Rows are points. The points of each table are mixes of a few directions, plus a little noise. Count the directions of each table, and those that both share. Where both have some left over, give the other angles between the two spaces (their principal angles), to ten degrees, smallest first.

First, 6 rows:
[[-52  60]
 [  8  -9]
 [  6  -7]
 [ 18 -20]
 [  1  -1]
 [ 20 -23]]
Second, 4 rows:
[[-40  46]
 [ 20 -22]
 [ 20 -23]
 [  0   1]]
Directions: first 1, second 1, shared 1

First (6 x 3):
[[-60 -22 -10]
 [ 29 -20   0]
 [-11  11   0]
 [ 32  13   5]
 [ 23   9   4]
 [-12  10   0]]
Second, 6 rows:
[[-34 -13  -5]
 [-19 -27  -6]
 [ 41  36   9]
 [-13 -28  -5]
 [  8   2   1]
 [ 17  30   6]]
Directions: first 2, second 2, shared 2

First:
[[-24  12   4  19]
 [-14  41 -25  18]
 [ 48 -10 -22 -34]
 [-14 -21  25   5]
 [  7 -41  30 -13]
 [  6 -17  11  -7]
 [-22  19  -3  19]
 [ 11  15 -19  -5]]
Second, 6 rows:
[[  2   1   1   1]
 [-39 -18 -26 -17]
 [ -7  -3  -5  -3]
 [-26 -12 -18 -11]
 [ 10   5   7   4]
 [ 60  27  40  25]]
Directions: first 2, second 1, shared 0; angles 80

First:
[[ 43  10  -4 -46]
 [ -1  -1   0   2]
 [ -8  -2   1   8]
 [ -2   0   0   2]
 [-22  -6   2  23]
 [-10  -3   2  10]]
Second (8 x 4):
[[ 22 -60  -8  44]
 [ -1   4   1  -3]
 [  0   1  -1  -1]
 [ -1   4   1  -3]
 [ -6  16   2 -12]
 [ -4  12   2  -8]
 [ -4   9   1  -6]
 [ -6  15   2 -11]]
Directions: first 1, second 1, shared 0; angles 70

First, 9 rows:
[[ -2 -18  12  38   8   4]
 [ -7 -11  13  36  12   2]
 [ -1 -19  12  37   6   4]
 [  0  14  -9 -27  -5  -3]
 [  7   6 -10 -25  -9  -2]
 [ -9  30  -8 -38   1  -6]
 [  6 -19   5  23  -2   5]
 [ 10  -7  -5  -7  -9   1]
 [ -5  24  -9 -36  -1  -5]]
Second (9 x 6):
[[  2  -7   1  -4   0   1]
 [  7 -37   4 -27  -5   3]
 [ 15 -37   6  39  -6   8]
 [ -1  14  -1  24   1   0]
 [  3  -2   1  22  -1   2]
 [-17  60  -8   0   9  -8]
 [ -8  21  -4 -20   3  -4]
 [  0   1   0   6   0   0]
 [ -1 -13   0 -39  -1  -1]]
Directions: first 2, second 2, shared 1; angles 50

First:
[[ -2   8   4   3  -3 -35   2   6]
 [ 23   6   8   2   3 -37   2  15]
 [-58  29  12  -9 -17  17  29 -34]
 [-37  16   6  -6 -10  20  17 -23]
 [ 10 -19 -13   3   6  14 -17   7]
 [ -8 -19 -14  -2   2  52 -12 -10]
 [ 46  -9   5  -1  11   1  -4  16]
 [ 27 -13  -8   7   8 -31 -18  22]]
Second (7 x 8):
[[-15  -6 -11   5  -3 -12 -11   2]
 [ 30  12  21 -10   5  23  21  -3]
 [-60 -24 -41  20 -10 -45 -42   5]
 [ 49  19  34 -16   8  37  34  -4]
 [  9   4   6  -3   2   7   6  -1]
 [-14  -6  -9   5  -2 -10 -10   1]
 [  1   1   1   0   0   1   1   0]]
Directions: first 3, second 1, shared 1
